Each row is a point. To make a cloud, some directions were put in groups of two or more. Within a group, all points are equally far from the middle, so they leave a hole (a ring in 2 directions, a hollow ball in 3). The other directions are filled evenly. Then the cloud was stretched, turned, moved and blurred a little. How many holes are there, and how many directions does each take, smallest first?
In the rows, 128 means zero.

Cloud (14 x 2)
[[ 93 104]
 [ 63 114]
 [124 110]
 [150 125]
 [150  86]
 [102 158]
 [134 178]
 [144 162]
 [116 165]
 [153 117]
 [131 147]
 [185 179]
 [157 168]
 [121 194]]
Holes: 0

Cloud (13 x 2)
[[139 127]
 [129 145]
 [194 176]
 [159 127]
 [ 76 103]
 [ 80 112]
 [167 152]
 [136 124]
 [182 155]
 [176 103]
 [ 94 149]
 [138 138]
 [164 174]]
Holes: 0

Cloud (22 x 3)
[[143 101  72]
 [ 88 157  97]
 [179 138 102]
 [163 173  98]
 [120 157 180]
 [162 126 131]
 [ 91  91 102]
 [ 93 180 114]
 [ 76 180 118]
 [ 78 142 125]
 [123 115  81]
 [ 95  97 128]
 [142 122 125]
 [110 156 177]
 [152 209  95]
 [126 140 121]
 [160 163 162]
 [148 147 133]
 [ 92 132  94]
 [149 171  97]
 [125 168 138]
 [184 190 143]]
Holes: 0

Cloud (27 x 4)
[[125 173 105  74]
 [124 126 187  57]
 [161 139 127 147]
 [117 138  78  91]
 [104 126  96 106]
 [ 96 146 151 104]
 [179 153 161  70]
 [113 178 159 110]
 [131 125 128  79]
 [187 121 154  86]
 [120  92 137 122]
 [158 154 142  84]
 [ 76 148 165  89]
 [175 100  79  85]
 [138 158 155 166]
 [143 132 126 144]
 [ 94 105  78 146]
 [ 68 133 108  80]
 [145 125  76 136]
 [175 114  88  77]
 [191 141  86 133]
 [110 101 111 129]
 [123 135 147 142]
 [187  91 102  87]
 [139  93  87 135]
 [142 128 116  36]
 [ 99 127  98 149]]
Holes: 0

Cloud (48 x 6)
[[146 161  98 106  74  85]
 [195 158 120 132 154  76]
 [128 145  69 162 137  95]
 [110 121 106 139 155 125]
 [186 116 178  87 141 166]
 [181 193  91 125  84 187]
 [154 139  82 184  89 149]
 [ 93 132 124  95 122  86]
 [148 145  87 146 136 116]
 [135 111 145 123 102 147]
 [177 106  58 143 146 150]
 [159 162  82 150 117 172]
 [112 162 151  88 131  82]
 [169 157 169  97 144 152]
 [170 121  95 128  79 192]
 [158 196 124  86 156 113]
 [117 162 121 165 117 167]
 [170 133 158 184 103  90]
 [205 111 134  94 149  97]
 [156 102 159 125 107 131]
 [153 103 130  82 132 189]
 [124 155 198 104 131 140]
 [155 107 147  66 127 154]
 [174  98 164 101  90 153]
 [183 149  72 140 157 131]
 [143 163 130  99 131  91]
 [139 144  94 157 171 142]
 [165 117  84 203 131 149]
 [119 158 162 146  67 151]
 [132 173 177  88  74 101]
 [143 135 204 126 151 132]
 [125 125 133 119 113 157]
 [143 172  93 185 118 189]
 [144  95 120 179 101 130]
 [128 130 110 138 119 152]
 [154 156  92 100 150 102]
 [184 114  63 118 155 139]
 [114 151 136 142 114 234]
 [164 188 103 130 105 190]
 [135 152 145 145 137 192]
 [114 160 104  99 142 131]
 [133 158 135 153  76 105]
 [135 136 117 148  97 193]
 [141 138  85 102 125 131]
 [146 150  99 185 118  96]
 [160 164 156  74  81 143]
 [ 88 134 180  89  89 155]
 [165 139  91 144 107 104]]
Holes: 0
